Rows are points. The points of each table are mixes of a few directions, plus a little noise. Count the directions of each table, and those that both share. Where both have some left over, give the other angles between the two spaces (their principal angles), to ten degrees, smallest first.

First (7 x 2):
[[-27   8]
 [ 10  -3]
 [ 52 -16]
 [ 19  -5]
 [ 31  -9]
 [  9  -2]
 [-95  28]]
Second (5 x 2):
[[ 45 -14]
 [ -2   0]
 [-84  25]
 [ 17  -5]
 [ 24  -7]]
Directions: first 1, second 1, shared 1

First (7 x 3):
[[-28  70  36]
 [ 27 -15 -26]
 [-42  21  40]
 [ 29 -70 -36]
 [-17  74  27]
 [ 10 -40 -17]
 [ 18 -39 -21]]
Second (6 x 3):
[[-58 -35 -16]
 [ 60 -13  20]
 [ 74  59  19]
 [-49 -39 -13]
 [  0 -19   1]
 [-26  47 -12]]
Directions: first 2, second 2, shared 1; angles 60

First (9 x 6):
[[-47  16  -7  14   6   2]
 [-16  81 -44  29 -21 -19]
 [ -8 -41  35   4 -28 -13]
 [  2  72 -42  19 -13 -14]
 [ 34 -31  12 -20  10   9]
 [  7 -33  12 -20  32  21]
 [ 30 -46  16 -30  32  22]
 [-46  76 -44  24  10  -2]
 [ 47 -95  62 -22 -28  -7]]
Second (8 x 6):
[[ 13 -19   8  -3 -52  34]
 [-34  -5  20  23 -25 -38]
 [  1  24 -19  -8  72 -20]
 [-31   4  12  19   2 -43]
 [ 68  -5 -30 -42   7  91]
 [ 24  27 -33 -24  90   6]
 [-36  -3  19  24 -18 -43]
 [ -6 -24  21  11 -74  14]]
Directions: first 3, second 2, shared 1; angles 60

First (10 x 8):
[[-24 -28 -16 -40  -8  13 -48 -33]
 [-46 -40 -53   0  48 -11   9  71]
 [ 48 -70  -7   8   3 -39  -2  -5]
 [-47  -7 -22 -11  22 -14 -11  24]
 [ 24 -26   9  20   7 -56  10   4]
 [ 14  53  29  22 -11   8  28   0]
 [ 17  74  40  21 -22  24  29 -11]
 [-12  18  17 -14 -16  -6 -23 -35]
 [ 81   2  18  34 -17  35  46   5]
 [-56  23 -14 -41  -7  46 -38 -20]]
Second (7 x 8):
[[-69 -38 -23  11   9  54 -17 -19]
 [  6 -11 -14  67  33   3 -23  35]
 [ 35 -12  -6 -46 -11 -24 -13  -3]
 [ 48   8  28   4 -29  19  53 -21]
 [-39  38  17  38   9   7  23   4]
 [ -3  19 -11  21  31 -42 -35  38]
 [ 26  -5   7 -95 -40 -14  13 -39]]
Directions: first 4, second 4, shared 2; angles 50, 60

First (9 x 9):
[[ -9  24  -3   5 -30  45  12   8  -2]
 [ -9  29  -7  -9  33  23  39  -6 -11]
 [  6 -24   8  14 -55  -6 -42  11  12]
 [ 17 -42   6  -6  38 -73 -27 -12   6]
 [ -7  17  -1   8 -41  42   2  11   1]
 [  4 -10   0  -4  21 -22  -2  -5   0]
 [  5 -12   1  -3  16 -24  -6  -5   1]
 [ -4  15  -4  -5  21   9  21  -4  -6]
 [ -2   3   0   0  -2   5   2   1  -1]]
Second (10 x 9):
[[ -6   4   1  -5   2  10   3   7  -1]
 [ 26 -22  -5  25  -9 -47 -14 -31   4]
 [  2  -2   0   2  -1  -4  -1  -3   0]
 [-52  44  10 -50  18  95  28  63  -7]
 [  5  -4  -1   5  -2  -9  -3  -6   1]
 [  3  -3  -1   3  -1  -6  -2  -4   1]
 [ 28 -24  -5  27 -10 -52 -15 -34   4]
 [ -8   7   2  -8   3  15   5  10  -1]
 [  7  -6  -1   7  -3 -14  -4  -9   1]
 [ -6   5   1  -6   2  11   3   7  -1]]
Directions: first 2, second 1, shared 0; angles 40

First (11 x 11):
[[ 24 -30  28  58   5  28  17  14  41 -43  32]
 [ 13  26  16 -41 -33  19  -2  -3 -29 -44 -10]
 [ 20 -49  -3  10  25 -60 -31  -4  12  95 -41]
 [-16  -1 -19   1  -9  13   0  21  -4  29  -6]
 [-19  30  10  17  21 -10   9 -44   1 -37  45]
 [  7  24  11 -10 -13  18  -3 -10  -9 -26  15]
 [ 12  16 -24 -15  15  20  -2  16  23   7   6]
 [ 11 -22  -6  11  16 -10  -3  10  20  23  -9]
 [-36  14  -1   4 -25  -2  -6 -10 -37  26   3]
 [ -3   6   9 -23 -25  15  14   8 -21 -47 -12]
 [-13 -14 -21 -12  23 -31   6   1   4  18 -22]]
Second (9 x 11):
[[ 18  -9  -1  -9  -4  16   0  32  14 -10 -20]
 [ 17  23 -27  32  30 -28  19 -23 -30  -9 -24]
 [-53 -15  39 -28 -31  15 -27 -14  21  22  64]
 [  1   6 -17   2   1 -13  22 -17   9 -23 -20]
 [-31 -17  47 -24 -23  32 -41  25  11  30  55]
 [ 33 -23 -11  -6  -9  11   0  10   7  19 -12]
 [  9  27 -16  30  31 -23  12  -9 -32 -13 -18]
 [  9  17 -32  26  19 -33  24 -47 -23  -1 -15]
 [  0  -8  17 -20 -11  25  -8  43  24 -17  -7]]
Directions: first 6, second 4, shared 1; angles 30, 60, 90

First (8 x 12):
[[ 15  20  26 -18  42  17  17  33   5   8  10   1]
 [  9 -64 -25 -44  24  26  57 -17  20 -23 -61 -38]
 [ 84  53  75 -22 -34   7 -60 -35  28  90  48  19]
 [-53 -16   1  24  10  36  36  -5   4 -22  13  29]
 [ -9 -38 -28   5 -20 -38  -8 -13 -29 -22 -16 -28]
 [-46  23 -35  49  14  -1 -19   5   3  -8 -16 -11]
 [  8  23  52   9   5 -28 -28  17 -43  14  69  13]
 [ -7   0 -59   1 -44 -20   8  16  11 -32 -48  13]]
Second (10 x 12):
[[ 16 -83 -40  -1  44  86 -43  56  41  46  46  38]
 [ 14 -45  21  23 -19 -15   5  14 -20 -21   9  -9]
 [-11  27  -5  32 -19 -18  16  12  -4 -30 -13 -25]
 [-15  30 -22 -22  -8 -43  12 -17   7   7 -16 -16]
 [ 14 -80  32  13 -44 -49  38 -19 -23 -24  29 -45]
 [  1  19  25  27  10  27   2   0  18   5  -8  11]
 [-30  95  -9 -38   3  87   9 -65 -31 -14  14  -9]
 [ -7 -23 -38   4  -4 -50   8  23  36  19  -2 -21]
 [ 22  31  59 -46  45 -37 -36 -18   2  48 -59  78]
 [ -7  32 -17   9  -8  11  -7  18 -27 -33  -4  -5]]
Directions: first 6, second 6, shared 2; angles 60, 60, 80, 90

First (9 x 18):
[[  4  -7   5   0  -5  -8  -3   5  -5  -7  14  -2  -1   0  11  -3   2  -1]
 [ 18 -25  19  -2 -20 -27  -9  16 -23 -24  50  -6  -3  -1  40 -13   9  -2]
 [ 16 -22  16  -1 -17 -24  -8  15 -20 -21  43  -6  -2   0  34 -10   7  -1]
 [ 24 -33  24  -2 -26 -36 -12  22 -29 -32  66  -8  -4   0  51 -17  11  -4]
 [-31  41 -31   2  32  44  15 -28  36  39 -81  10   4   1 -63  21 -14   3]
 [ -5   7  -5   1   6   8   3  -5   6   7 -14   2   1   0 -12   3  -3   0]
 [-27  37 -27   2  29  41  13 -24  32  35 -73   9   4   0 -57  19 -13   4]
 [ 19 -26  19  -2 -20 -27 -10  16 -22 -25  50  -7  -4   0  40 -12   8  -2]
 [-21  27 -21   1  22  29  10 -18  24  26 -55   7   2   1 -43  14  -9   3]]
Second (11 x 18):
[[ 36 -49  35  -3 -38 -52 -17  32 -42 -46  95 -13  -5  -1  75 -24  16  -5]
 [ 10 -14  10  -1 -11 -14  -5   9 -12 -12  26  -4  -1   0  21  -6   4  -1]
 [-34  48 -35   2  37  52  17 -32  42  46 -94  13   5   1 -75  24 -16   5]
 [ -8  12  -8   1   9  13   4  -8  10  12 -23   3   1   0 -18   6  -4   1]
 [  8 -11   9  -1  -9 -12  -4   8 -10 -11  22  -3  -1  -1  17  -6   4  -1]
 [  7  -9   7   0  -7 -10  -3   6  -8  -9  18  -3  -1   0  14  -5   3  -1]
 [ 23 -32  24  -2 -25 -35 -12  22 -28 -31  64  -8  -3  -1  50 -16  11  -3]
 [  4  -6   4   0  -5  -7  -2   4  -6  -6  13  -1   0   0  10  -3   2   0]
 [-21  30 -21   2  23  31  10 -20  25  28 -58   8   3   1 -45  15 -10   3]
 [  2  -3   2   0  -3  -3  -1   2  -2  -3   6  -1  -1   0   4  -1   1   0]
 [-25  35 -25   2  27  38  12 -23  30  33 -68   9   4   1 -54  17 -12   3]]
Directions: first 1, second 1, shared 1

First (8 x 20):
[[-13   5 -22   7   5  -1   6  12  -1   7   8 -13  -1   1  -4  10 -11  -2
   -6   8]
 [ -6   3  -9   3   2   0   1   7   1   3   2  -5  -1   0  -2   4  -5  -1
   -3   3]
 [-28  11 -47  14  11  -3  13  27  -2  16  14 -28  -4   2 -10  23 -24  -3
  -12  18]
 [-58  22 -95  32  26  -3  26  53  -1  33  28 -59  -7   2 -20  45 -49  -5
  -25  37]
 [ 34 -13  58 -19 -15   2 -16 -32   2 -21 -17  35   4  -1  12 -29  29   3
   14 -24]
 [ 22 -10  37 -12 -11   1 -10 -22   0 -15 -11  25   3   0   8 -20  19   2
    9 -15]
 [ 40 -16  65 -21 -17   2 -18 -36   1 -23 -20  41   4  -2  13 -33  34   4
   17 -26]
 [  6  -3  11  -4  -2   1  -4  -6   0  -2  -3   6   0   0   2  -5   5   2
    3  -4]]
Second (9 x 20):
[[  0  -8 -23   9  -9  12   9  13   4 -14 -22  -1 -13  14  19   4  -8  -3
   -3   1]
 [  7 -42  25  19 -28  -8  -6   8   3 -30  16   0 -21 -12 -30  -9  53 -15
    3   5]
 [ 15  13   3   8 -25 -10  15  18  -3  22 -32   1  24  16   6 -26  -5  31
    7   9]
 [ 23   4  10 -20  -3  15  -2 -15   4 -13 -33  23   2  15  36 -12  -9   8
    7 -17]
 [ 20 -24   1 -30   2   7  -8   9  10 -31  45 -12 -18  -7 -30  -4  34  -3
   -7  -3]
 [-31  11  12  31   7 -18  -4 -13 -12  28   2   0  10 -16 -11  13  -9 -12
    2   8]
 [ 25 -23 -45 -71  33  37  -8  15  23 -59  67 -23 -40   4 -12  17  13 -11
  -21 -13]
 [-26  28  27  30   5 -24  -3 -22 -17  47 -16  10  30 -13  -1   2 -19   2
    9   5]
 [-33  41 -10  23  18 -11   6 -13 -13  49 -27   2  26   0  22  15 -50   4
    2   6]]
Directions: first 1, second 5, shared 1
